Every row gives one point. Examples show where two turns around zero, p and q, send a point. Write where each new point lands after one turn and then the other. Backwards means that the second turn is done in reverse. Each puzzle has new turns, and all numbers are rounded.

Turn p:
[-43 -33] => [-48 -24]
[-26  -1] => [-26   4]
[43 10] => [44  2]
[27 24] => [31 18]
Turn q:
[ 29 -51] => [ 32 -49]
[-36   8] => [-36   6]
[-16   8] => [-16   7]
[ 27 -14] => [ 28 -13]
[-4 50] => [-7 50]
Where do these land?
q, then p: [-33  -3] => [-33   2]
q, then p: [ -8 -32] => [-12 -31]
p, then q: [41 36] => [46 30]

Turn p:
[ 33 -15] => [36 -4]
[23 10] => [19 16]
[-56   5] => [-55 -12]
Turn q:
[-16 -71] => [-23 -69]
[-14   4] => [-13   5]
[18 24] => [20 22]
[22 40] => [26 37]
[-9  3] => [-9  4]
Where do these land?
q, then p: [-16 -17] => [-12 -20]
q, then p: [-38   3] => [-38  -5]
q, then p: [54 14] => [50 24]

Turn p:
[-13 -22   2] => [-17 -19   2]
[14 44 12] => [23 40 13]
[37 21  0] => [40 14 -2]
[ 14 -31  39] => [ 11 -36  36]
[-51 -11 -52] => [-56   2 -47]
Turn q:
[ 6 31  0] => [-5 31  1]
[  8 -27 -44] => [ 20 -21 -43]
[ 48  18 -21] => [ 41  34 -16]
[-26 -26  40] => [-19 -35  37]
[ 14 -13  46] => [ 14 -10  47]
[-49  18 -22] => [-50   2 -26]
Where do these land?
q, then p: [ 16 -25  30] => [ 19 -25  28]
q, then p: [  8  -8 -17] => [  9  -5 -18]
q, then p backwards: [54  6 45] => [35 32 52]
p, then q: [-26   7 -30] => [-27   5 -29]
p, then q: [-53  21 -28] => [-56  15 -26]

Turn p:
[-36 -25   0  15] => [-26 -31   4  23]
[ -3  -3 -10   0] => [ 0 -5 -9  2]
[13  4 17 21] => [ 9 15 18 17]
[  8  21   9 -76] => [ -1   6   0 -80]
[ 15   9 -12   3] => [ 13  12 -12   1]
[ 13 -20  -8  17] => [ 20 -11  -1  20]
[-10  14   4  20] => [-14  15   2  17]
Turn q:
[-43  -5  -2 -39] => [-33 -14  -5 -45]
[ -5  -7   3 -15] => [  0  -7   1 -16]
[ -6  12 -20  -2] => [ -9  15 -16  -3]
[  5 -17  26  22] => [  8 -23  19  23]
[ 36   6 -43  14] => [ 30  29 -37  18]
[-20   2  23   5] => [-20 -12  20   3]
[33 10 13 14] => [26 14 18 20]
Where do these land?
q, then p: [ 27   6   0 -21] => [ 18  20   3 -22]
p, then q: [-31 -23 -16  11] => [-10 -32 -24  14]
p, then q backwards: [ 16 -16  18  30] => [23  3 24 25]
q, then p: [-13  -8  17 -10] => [ -5 -17  15  -9]
p, then q backwards: [ 30  38 -20  -7] => [ 25  21 -37 -19]
q, then p backwards: [ -4  33  -1 -22] => [  1  33  18 -12]
p, then q: [-24 -30   3  19] => [ -6 -36  -3  22]

Turn p:
[-44 -25 -36  23] => [-41  10 -40  31]
[-32  49  17  10] => [-16  53  21 -18]
[ 26 -28  15 -48] => [  5 -58  20 -16]
[ 57 -30   4  36] => [ 59 -19  -8  39]
[ 11  28 -20 -29] => [  5  -2 -12 -45]
[-18   6  20   9] => [-11  17  19   9]
Turn q:
[-30  23 -17  16] => [-19  39   8   5]
[41 17 46 29] => [ 22 -32  43  40]
[  2  24  51 -31] => [  1 -28  50 -29]
[ 21  51 -54  14] => [46 62  3 13]
[-21 -49  -6  -8] => [-29 -18 -41 -10]
[-18 -21   3 -22] => [-18 -12 -14 -24]
[  5 -45 -23   3] => [ -3 -11 -49   6]
Where do these land?
q, then p: [ -7 -30   6   7] => [-19  -3 -20  16]
p, then q: [-10  -3  16  28] => [-3  8 22 24]
p, then q: [-42  -1  15 -16] => [-42   5  17 -13]
q, then p: [ 65  33  14 -28] => [ 60 -44  28   2]
p, then q: [-15  -4  15 -44] => [-33 -24  -3 -27]
p, then q: [ 10   6 -67  53] => [ 46  66 -26  18]

Turn p:
[ 10   7   3 -25 -15  -8] => [  8   3   5 -27 -16   0]
[  3  -6  -4  -4  14 -27] => [  2 -20   2 -14  16 -12]
[ 22   9 -20  -6  12   5] => [ 22   1 -25  -5   2  -5]
[ 47 -48  -9  -4  -6 -16] => [ 18 -60 -16  -7 -21  15]
[ 20  -1  23 -10  17   5] => [31 -4 14  1  6 12]
[-59  40  16  57 -29  12] => [-53  49  28  49  -7 -34]
[-32 -26 -28 -24  15  11] => [-28   1 -25 -19  27  30]
[-11  25  18  16 -10  18] => [-2 30 16 21 -9 -6]
Turn q:
[-34 -14  10  -4 -24  -1] => [-36 -21  14   6   2  -6]
[ 36 -20 -50   4  16  18] => [ 36 -12 -49  10 -19  23]
[  1  22 -18   5  27  22] => [  4  26 -18 -10  -1  30]
[-30   6  21  31 -16 -24] => [-36  17  12  19   9 -32]
[ 42  20  -3 -38 -14  -3] => [ 39  -7  17 -33 -29  -4]
[  5  -2 -14  -7  33 -10] => [ 15   4 -25 -15  20   3]
[-20 -11  55   9 -21  -1] => [-22  -5  50  24  19 -13]
Where do these land?
q, then p: [-11  15   0 -15  20  -6] => [ 10  14  -4 -20  15   8]
p, then q: [ 16 -76  17 -14 -12 -15] => [ -5 -60  14  39  11  37]
p, then q: [ 22  15 -24  -2  19   7] => [ 24   4 -28  -9 -15  -6]
p, then q: [-11  26  21 -14 -22 -27] => [ -4  -4  37 -24  10 -24]
p, then q: [-25 -10   2 -15 -44  23] => [-42  -1  25  -7 -25  19]
q, then p backwards: [ 5 32 -6 25 10  2] => [-10  29  -5  -6  -9  27]
p, then q backwards: [-23   2 -12  32   4 -34] => [-30 -19  12   9 -15 -34]
p, then q: [27 -3  2  3 27 52] => [ 30  28 -17  24 -30  27]

Turn p:
[ 24  19 -21   0 -36  27] => [  4  14  -9  -3 -45  33]
[  5 -40  62 -16 -26  41] => [ -6 -35  65 -40  -2  30]
[ 20  -2  -2  63 -34  35] => [-23 -23   8  43 -34  52]
[  5  24 -22 -15  50 -73] => [ 37  20 -36  22  24 -71]
[ -8   0  17   1 -32  -5] => [-19 -13  12 -11 -24  -8]
[ 14   1 -52   2  44 -25] => [ 33  13 -53  24  28  -9]
[-29 -39  10  -9 -21  11] => [-28 -29   4 -35  10  10]
[  6  35 -22 -13  52 -36] => [ 32  40 -24  23  24 -40]
[-37   1  29 -12   2  26] => [-32  13  31 -23  18   4]
Turn q:
[-13  53  -2 -41  29   1] => [ -6  43   5 -48  35  -1]
[ 33  35 -15   8  59  -7] => [ 45  36  -2   4  51 -15]
[ -5 -59  31  -5 -18  -8] => [-24 -54  25  16 -19 -14]
[-20  -2 -10  44  -7 -11] => [-10  15 -23  37 -19  -8]
[-36 -12  13  35 -66 -57] => [-33  -4 -23  14 -82 -43]
[ -1 -28 -26   6  30  62] => [ -4 -17  -4  30  44  55]
[ 34  38  24 -29  -6   7] => [ 31  16  32 -42  -4   6]
[ 10  11 -23 -48 -16 -11] => [  6 -13 -19 -53   4   0]
[ -1 -35   8  29  -5  25] => [ -6 -21  10  41  -8  20]
Where do these land?
q, then p: [-14 -30  11  32  -7  41] => [-40 -16  19  22   5  36]
p, then q: [ 40 -41  24  35 -60  34] => [-25 -59  34  24 -35  53]
q, then p: [-16  -2  39  13  10  15] => [-28   0  35  14   1 -10]
p, then q backwards: [  8  50 -51 -23  57  -4] => [  7  63 -40  42  38 -14]
p, then q: [-15   8  -5 -58  26 -17] => [ 21  12  -4 -47  29 -32]
q, then p backwards: [-27  45   1 -37 -23 -36] => [-37  21  -8 -55 -31  -7]
p, then q: [  7 -37 -24  39  -9   3] => [-10 -28 -20  38  11  28]
q, then p: [ 18   7   5   0   6 -35] => [ 23 -10  -8   4 -13 -28]

Turn p:
[-21   7  -3  30  -1  -7 -15  11] => [-26   1   6   5  19  16 -21   4]
[  7 -15  25  -4  25 -10  -7  -6] => [  8 -18  18  15 -16 -16 -13  -9]
[ -6  20  26 -19  19  17 -12  15] => [ 17  -6  41 -21   5  -2  -3  -3]
[ 24  34 -61   0   3 -20 -17  12] => [-13  12 -29 -26  15 -21 -11  61]
[  6 -76 -33  -8   7  25  -5   5] => [ 30 -60 -52  14   3  16   4  -7]
[  1  26  22  -1 -50  19 -11 -25] => [  5  50  -3 -19  17  -3   2 -41]
[ 5 16 18 20 12  5 19  9] => [  4  17  24  12 -12  17  -5  11]
[ -3  13  16  -3 -34 -24   3  10] => [-28  21   1 -21 -18   2  -1 -17]
[-12 -25 -10 -17  19  -5  44 -31] => [  3 -16  -6  38 -12 -11  49   1]
Turn q:
[ 52 -31 -14  31 -34  -1  18 -14] => [ 12 -40  33   3 -31 -12  17 -47]
[ -7   4   4 -16 -26   0  -2  12] => [-19   1   8  -9 -10   3  15  18]
[ 1 22 -6 23  9 12 -3 24] => [ 14  21   1  27 -16  14  -5   5]
[ 17 -17  21 -30   9   7 -10  26] => [  3  -9  -6  15  16 -24  31  26]
[-47  15  -1  10  32 -17  18  22] => [-29  26 -34  26  11  19 -29   3]
[ 21 -50 -13  20 -38  23 -28 -41] => [ 33 -49   9 -43 -41 -26  -3 -14]
[-23  19  -2  -6  16 -32 -28 -24] => [ -6  37  -6 -28  18 -15 -29  -1]
[  1  16  34 -18  10   9  18  -2] => [-4 -8 15 12 35 13  0 21]
[-14  22 -22 -16  24  -1  17  -1] => [ -3  22 -20  -2  21  29   4  -9]
Where do these land?
q, then p: [ 31   6  -6 -32  12  19 -21 -27] => [ 30  -3   9  -2 -41 -21  12  22]
p, then q: [-17  29  10  15 -13 -30  35  15] => [-26   2   7   3  -8  38 -17  38]
p, then q: [-11   8 -21 -14  35  28 -21 -28] => [  7   3 -10  40  27 -29  -1 -27]
q, then p: [ 18 -25  23  11   9 -32  -5  21] => [-44   0   0  28  -9  -8 -17   1]
p, then q backwards: [-28  31 -33 -15 -18  28  -3 -20] => [ 13  14  -2 -59  24 -11   0  -6]
p, then q: [  3 -38  41  12  -7 -22  33  19] => [ -1 -38  24 -31 -41  13 -16  13]
q, then p: [ 21 -28  -7  -3  30  23 -15 -15] => [ 15  -7 -32  12 -27 -22  -7  23]
p, then q: [-14   9 -32   0 -19 -14  14   8] => [-16   8 -28   4  -3  30   7   4]
q, then p: [-44  32 -12 -15 -28  -4  -9   4] => [ -1   2  22 -48  26  17  23  -3]
p, then q backwards: [ 8 -5 21 18 -5 -2 17 44] => [-22  21 -13  23 -30  20  12  -5]
p, then q: [ 32 -20  16  22   5   5 -23 -21] => [ 27  19  18 -15 -19 -28 -10 -17]
